Each row is a point. To make a cloud, some directions were put in groups of two or more. Within a group, all points are equally far from the middle, so they leave a hole (a ring in 2 directions, a hollow ball in 3). The other directions are filled evenly. Then the cloud was stretched, turned, moved and blurred a little. Count the holes, and give their numbers of directions, smallest first.
In the rows, zero is written as 128.

Cloud (20 x 3):
[[121 101 151]
 [112 115  76]
 [131 126 139]
 [132 101 113]
 [161 154 138]
 [155 166 104]
 [124 110 120]
 [153 145 120]
 [146 103  76]
 [145 109 129]
 [103  87 146]
 [183 141 113]
 [170 138 104]
 [149  59 146]
 [108 154 113]
 [173 100 165]
 [126  95 152]
 [161  79 124]
 [128 166 103]
 [ 98 127 148]]
Holes: 0

Cloud (30 x 4):
[[105  85 155 121]
 [163  92 154 125]
 [147 121 148 168]
 [ 96 122 158 143]
 [147 169 135 100]
 [134  90 105 118]
 [118  85 162 111]
 [150 115  99 113]
 [134  83 160 112]
 [ 98 102  91 148]
 [125 116 139 172]
 [ 98 128  91  98]
 [116  83 158 114]
 [127 173  94 142]
 [155 142 178 107]
 [116 142 128  75]
 [111 112 145 164]
 [ 97  97 147 144]
 [148 110 179 101]
 [102 123 157 150]
 [ 98 140 160 140]
 [130  91 102 117]
 [132  77 129 121]
 [169 117 114 149]
 [138 129  99 173]
 [142 173 152 114]
 [156 128 181 107]
 [117  76 130 126]
 [ 81 156  92 123]
 [ 93 137 102  90]]
Holes: 2 (2, 2)

Cloud:
[[ 95  96  83 115 123 102]
 [165 167 110 121 106 169]
 [ 83 145 102 113  98 146]
 [ 70 135 115 142 120 127]
 [135 187 104 142 119 127]
 [152 109 147 137 159 117]
 [158 135  98 148 125 140]
 [125 112  94 141  87 112]
 [129 136 160 112 105  89]
 [155 126 166 122 118 136]
 [114 158 138 138  88 133]
 [112 168  81  97 115 110]
 [129 173 100 106 125 180]
 [128 174 145 140 141  98]
 [ 80 121 108 113 112 166]
 [143 120 145 132 127  70]
 [181 133 110  86 128 127]
 [132 140 168 103 111 121]
 [119 128  89  82 165 127]
 [131 159  91 101  85 107]
 [ 91 109 156 116 152 152]
 [112 154 102 113 140 179]
 [ 75 110 159 106 139 111]
 [156 161 158 107 136 141]
 [120 129  96  81 168 125]
 [116 122 124  78 170 136]
 [ 92  99 139 164 152  97]
 [108  67 131  96 118 107]
 [103  87 134 153 102 135]
 [139 107 156 140 109 146]
 [ 83  91 101 142 107 127]
 [166 131  92 117 106 165]
 [ 94  66 159 120 133 105]
 [118 136 139  74 155 141]
 [142 104 144 139 167 113]
 [ 91 101 153 124 151 155]
 [150 113 140 136 155  90]
 [108 112 146 116 176 142]
 [174 141 136 113 146 102]
 [123 158  95 103  78 123]
 [ 84 128 158 104 131 107]
 [152 103 105  99 152 111]
 [122 152  99  74  91 151]
 [165 167  90  78 102 164]
 [154 121 140 134 147  83]
 [155 148  81 124  97 107]
 [ 84 128 164 111 132 122]
 [170 182  79 111 112 143]
 [178 145 133 100 142 111]
 [164 159  89 102 112  99]]
Holes: 3 (2, 2, 2)

Cloud, 49 rows:
[[132 102 125 163 109 158]
 [160 111 115 166 109 156]
 [131 152 171 145 160 131]
 [192 176 128 158 124 118]
 [ 86 135 109 149 122  84]
 [118  82 119 105 136 100]
 [126 166 104 131 111  92]
 [119  98 138 171 108 109]
 [ 79 137 152 116 105  93]
 [171 128 125 170 155 153]
 [117  86 152 152 127 127]
 [196 148 134 156 105 151]
 [177 166 156 142 113 159]
 [ 87 114 137 113 162 111]
 [182 180 149 162 139 114]
 [ 92 110 106 131 154 102]
 [113  93  85 125 118 114]
 [132 108 109 107 133  83]
 [113  99  95 122  89  92]
 [155 131 120 192 121 117]
 [108 133 109 152 146 138]
 [186 126 141 190 134 134]
 [189 170 135 129 132 118]
 [175 136 148 149  91 129]
 [158  99 148 127 139 144]
 [169 125 132 184 146 155]
 [119 116 144  98  95 130]
 [101 143 126 135  89 143]
 [169 153 157 139 130 171]
 [ 70 129 131 137 104 133]
 [182 167 136 183 132 115]
 [140 164 147 178 142 157]
 [113 130 100  83 111 104]
 [ 90  84 102 135 114  86]
 [100 113 102 135 139  81]
 [ 48 122 123 112 128 104]
 [149 154 151 103 140 146]
 [108 144  98 110  90 104]
 [164 134 150 166 168 131]
 [153 139 157 117  99 126]
 [137 122 106  95 138 128]
 [131 158 151 129 153  92]
 [156 159 132 137 150  90]
 [186 146 123 130 139 153]
 [ 69 149 118 138 114 108]
 [111 118 164 141 146 106]
 [ 78 157 115 136 116 103]
 [ 79 142 117 155 120 104]
 [168 139 118 127 143  94]]
Holes: 2 (3, 3)

Cloud:
[[171 140 135  93 132 149 108 189]
 [169 122 132  85 136 133 179  99]
 [116 172 129  89 137 121 134 109]
 [138  76 139  81 131 150  88 139]
 [138 150 105 152  96 100 121 120]
 [147  61 134  79 167 117  98 126]
 [103  82  91 150 140 151 146 131]
 [163 135 137 141 155 103  90 129]
 [ 91 155 136 121 141 137 179 120]
 [ 94 127 105 102 151 118 180  78]
 [139  67 134 115 129 117 121 160]
 [173 101 103 143 181 115 115 141]
 [124  67 157 122 165 145  95 117]
 [177 132 119 106 116 123 159 114]
 [111  54 125 128 136 133 157 122]
 [ 98 119 147 107 120 130 109 139]
 [130 118  87 136 174 131 142 148]
 [161 151  92 112 151 111 172  98]
 [113 127 139 167 117 109 176 103]
 [165 103 151 118 151 103  90 119]
 [154 143  93 106 157 155 127 149]
 [118 140 163 140 116 167 166 132]
 [162 111 105 175 167 136 116 112]
 [131 104 164 129 164 149 154 101]
 [ 99 101 120 106 144 118 147 146]
 [119 145  91 113  95 126 127 160]
 [ 97 172 125 123  89 156 166 107]
 [109 143 142 101 143 152 160  90]
 [139 177 110 123 176 102 158 124]
 [129 114 140 169  82 176 123 162]
 [ 90 144 109 127 127  87 138 150]
 [155 132 130 141 165 171 149 143]
 [137 115 118 183 139 127 102 148]
 [174 107 144  90 148 140 101 169]
 [153  99 134 126  81 176 121 177]
 [126  82 140 112 157 191 162  78]
 [110 108 132 174  96 164 108 151]
 [118 153 100 171 122 176 139 123]
 [121 115 140 129 144 136  66 151]
 [145  88 128  69 112 131 146 111]
 [120 139 130 153 143 113  82 148]
 [102 127 115 122 182 123 154  84]
 [129 105 127  63 136 107 150 133]
 [149 153 110 134  73 170 137 155]
 [111 114 151  81  99 137 139 140]
 [137  86 161  73 151  96 144 109]
 [147 107 153  63 137 133 138 125]
 [ 89 160 112 117 133 117 138 162]
 [113 134 127  94  99 111 112 131]
 [131 124 155  75 136 135 112 124]
 [175 114 110  86 152 131 158 117]
 [165 195 112 117 121 115 149 157]
 [131 102 123 139 184 102 114 152]
 [105  67 125 125 131 134 112 142]
 [177 129 143 125 155 133  76 157]
 [160  83 131  88 187 107 109 138]
 [145 136 104 159 143 125 169  73]
 [114  97 122 133 127 169 186  84]
 [124 153 106 151 176  85 155  73]
 [172 156 110 138 117 115 129 129]
 [111 151 100 165 118 147 142 179]
 [147 167 123 111 148 100 157 173]
 [123 134 135 127 120 178 185 121]
 [150  62 149  98 160 102 124 136]
 [117 166 108 148 145 151 101 125]
 [167 120 142 113 143  96 139 161]
 [138 148 161 137 163 132 134 112]
 [ 88 120 112 145 138 159 125 157]
 [174 105 158  81 153 114 134 103]
 [116 169 138 147 142 166 112 118]
 [162 132 118  96 122 138 139 177]
 [176 107 123 128 145 142  87 102]]
Holes: 1 (6)

Cloud:
[[169 198 101 143 155 116 154 116 167]
 [ 97 149 132  93 159 164 144 119 150]
 [139 150 102 104 108  98 140 124 156]
 [179 180 110 120 149 156 113  89 121]
 [148 144 120 123 150 123 190  92 127]
 [152 111 141 136 101  71 130  97 120]
 [ 73 145 149 140 119 110  97 143 160]
 [137 140 126 110 160 102 155 114 154]
 [134 194 120  81 137 134 173 133 130]
 [115 126  99 184 126  96 117  91 122]
 [110  70 126 143 132 152 111  94 143]
 [150 131 119 167 147 142  70 124 177]
 [102 150 115 200 110 108 115 112 117]
 [162 139 120 164 151 156  89 108 190]
 [124 127 107 107 119  83 158 106 130]
 [142 121 115 168 136 127 117 108  94]
 [134 128 148 142 156 104 118 138 120]
 [148 116 168 160 167 148 125 143 142]
 [122  93 107 153 147 124  98 140 126]
 [136 125 105 141 155 135 130 111  99]
 [150 112 129 196 152 143 124 148 150]
 [162 127 112 122 146 140 133  87 153]
 [100  69 110 144 124 142 155  84 150]
 [109 122 134 170 139  78 133 142 149]
 [137 160 133 135 150 120 109 126 160]
 [169 170 146 161 179 103 160 109 144]
 [152 124  96 149 149 118  95  98 142]
 [164 195  85 133 144 111 144 161 124]
 [134 108 126 116 141  90 129 143 162]
 [148 167 136 169 176 102 125 132 112]
 [177 144 105 139 149 144 109 126 116]
 [ 96  97 101 172 147 120 118 155 128]
 [ 99 146 104 125 123  92 138 140 109]
 [172 170  95 175 187 150 109 140 132]
 [123 170 155 134 170 120 149 161 160]
 [155 103  95 146  99  91 112 159 177]
 [172 125  93 119 132 100 161 106 142]
 [171 140 115 137 117 143  95 128 184]
 [122 116 106 117  73  99 134  95 137]
 [151 172 109 138 117  90 115  81 176]
 [100 126 152 152 176 108 140 134 167]
 [186 109 142 110 159 117 169 108 167]
 [156 132 189 122 161 137 131  55 134]
 [101 114 130 137  84  90 132 129 187]
 [168 150 134 142 134  94 115 120 167]
 [200 123  99 110 153 126 157 119 155]
 [168 165 190 148 135 111 159 115 126]
 [122 149 143 165 161 164 130  83 124]
 [118 103 154 130 138 142 121 106 154]
 [115 147 127  94 115 105 155 167 119]
 [100 157 155 161 129 129  84 130 162]
 [ 71 136 143 132 120  99 112 135 170]
 [116  73 151  97 130 126 146  87 167]
 [116 165 146 144 113  69 147 140 107]
 [115 114  98 124 118 156 105 100 176]
 [135 126 159 161 124 138 104  62 151]
 [161  92 120 180 136 122  99 101 117]
 [159 137 109 122 118 149 110 122 162]
 [124 132  82 183 113 109 108 173 166]
 [106 110 125 143 185 139 180 103 102]
 [138 149 163 139 117 181 104 101 148]
 [158 169 108 160 130  77 106 148 146]
 [158 145 127 119 167 144 146 111 145]
 [143 156 132 165 108 123 158 112 151]
 [150 126  93 156 155 124  84 117  83]
 [156 117 109 136 182 150 130  99 139]
 [122 135 210 170 171 154 101  97 158]
 [175 177 168 153 149 131 145 106 150]
 [118 115 119 145 128 113 147 119  79]
 [135 118 151 132 137 132  94  88 166]
 [115 126 116 113 153 144 153  95 137]
 [ 99 127 118 148 103 169 113 108 119]
 [185 125 112 164 128 161 131 109 111]
 [130 152 118 124 203 138 146  92 110]
 [158 128 165 158 140 113 151  62 163]
 [188 147 104 144 133 136  94 106 159]
 [152 185 121 160 119  98 104 160 142]
 [106 141 130 155 109 140 134 122 148]
 [140 142 124 178 102 150  97  73 162]
 [117 150 119  99 135 158 162 131 169]
 [181 116 134 157 159 118  97  89 106]
 [ 93 137 127 174 176 143 147 156 147]
 [161 137 129 160 100 124 144 140 144]
 [215 143  80 185 151 125  82  99 155]
 [120 158 130 125 114 129 152 104 135]
 [108 140 137 129 182 126 140  80 109]
 [164 187 115 128 161 109 131 126 121]
 [113 135 108 154 112 124 137 142  96]
 [139 104 136 111  99 110 125  85 148]]
Holes: 0
